Each row is a point. The window is the flat piece filled in between its corners: a triangle in 3 columns, a solid with four corners in 4, and so on. A path goes straight from each point to the next, and from the last back to the first. After which points does the path pass through the window?
In the rows, 128 means zero.

Window, 3 rows:
[[113  64  87]
 [ 88  77 107]
 [157 164 139]]
Path:
(1): [152  79 143]
(2): [77 83 97]
(3): [105 113 107]
(4): [117  97 151]
(5): [ 97  45 123]
(6): [67 82 58]
(7): [86 59 72]
(8): [126  90 128]
(9): [130  44 115]
(10): [95 95 61]
(11): [116 194 114]
(12): [161 113 143]
Through the window after points: 1, 7, 9, 11

Window (6 x 6):
[[128 190 141 191  99 104]
 [160  91 198 146  67 184]
 [104 133 187  55  63 143]
 [182 113 136 230 136  59]
 [179  97 185  94 194 134]
 [133 126  99 136 179 102]]
Path:
(1): [ 77 113 172 124 179  83]
(2): [ 91 116 166 163 130 124]
(3): [209 180 137 101 128 109]
(4): [134 128 160  70  60 108]
(5): [105 130 194 102 102 156]
(6): [102 107 210 135 106 138]
(7): [172 132 156 152  71 158]
(8): [193 139  58 140 141 135]
Through the window after points: 2, 4, 6, 8

Window (9 x 9):
[[163 138 137 137  80 108 194 154 171]
 [111  98 148  58 235 119  84  84 139]
 [107 212  92  65 170  81  76 119  72]
 [200 155 129 117 142 123 129 118  73]
 [ 90  48 186 101 192  58  91  34 123]
 [160 159 205 137  65 147 145 191 112]
 [142  93 147 122  48 158 205 180  98]
 [ 79  62 126 148 167 140  85  18 173]
 [173 119 126  76  95 108  85 138 120]]
Path:
(1): [ 85 122  96 118 182  74  98 147 155]
(2): [152 126 124 114 128 108 135 160 109]
(3): [174 167 193  62  97 160 175  91  60]
(4): [123 132 175 111 118 135 137 100 132]
(5): [123  81 154 115 133  85  91 149 121]
(6): [137  88 124 129  91 122 145 156 101]
(7): [142 149 205  74 130 157 147 109 104]
(8): [123  78 186  86 148 154 100   7 116]
Through the window after points: none

Window, 12 rows:
[[ 89 105  89 142 103 155  71 106 102 187  95 140]
 [ 93 164 146 101 114 173 180 173 139 127  99 110]
 [164 154  98  97 136 195  69 195 156 104 191 161]
 [135 113 144 102 168  77  78 196 156 197 199 148]
 [133 124 107 164 164 166  99  89 136 203 130 182]
 [135  98 112  57 109 145  98   7  99 166 108 162]
 [ 79 114  98  84 164 112 141  59 117 105 139 192]
 [145  69  70  60 110 138 173 123  39 137 113 147]
 [107  12 150 203 163  83 183 144 108  98 144  93]
 [111 191 185 166 104 182 152 165  90 136 160 116]
 [105 127 132 157  80 165 179 135 137 120 162 149]
 [212 200  76 121 115 107 112  58 129 107 243  96]]
Path:
(1): [130 117 114  89 153 173 161 138 117 138 176 117]
(2): [ 96 113 123 107 149 141 128 129 102 137 164 106]
(3): [192 130 121 142 114 134 120 132 152 147 105 218]
(4): [138 148  96 154 118 131 119 125 132 128 100 194]
(5): [ 90  71 119 118 143 166  94 103 100 191 167  93]
(6): [152  96  79  78 119 202  96 131 109 155 227  35]
(7): [120 138 140 178 126 109 139 110 120 167  83 219]
(8): [150 168 163 132 124 143 154 142 116 114 119 161]
(9): [ 68 147 131 124 107 187 152 162 116 154 153  85]
(10): [109 132 101 129 143 208 171 123 124 150 240  82]
(11): [131 104 126 132 123 127 126 125 107 135 113 163]
(12): [139 116 109 110 102 128 132 113  96 128 130 159]
Through the window after points: 4, 8, 10
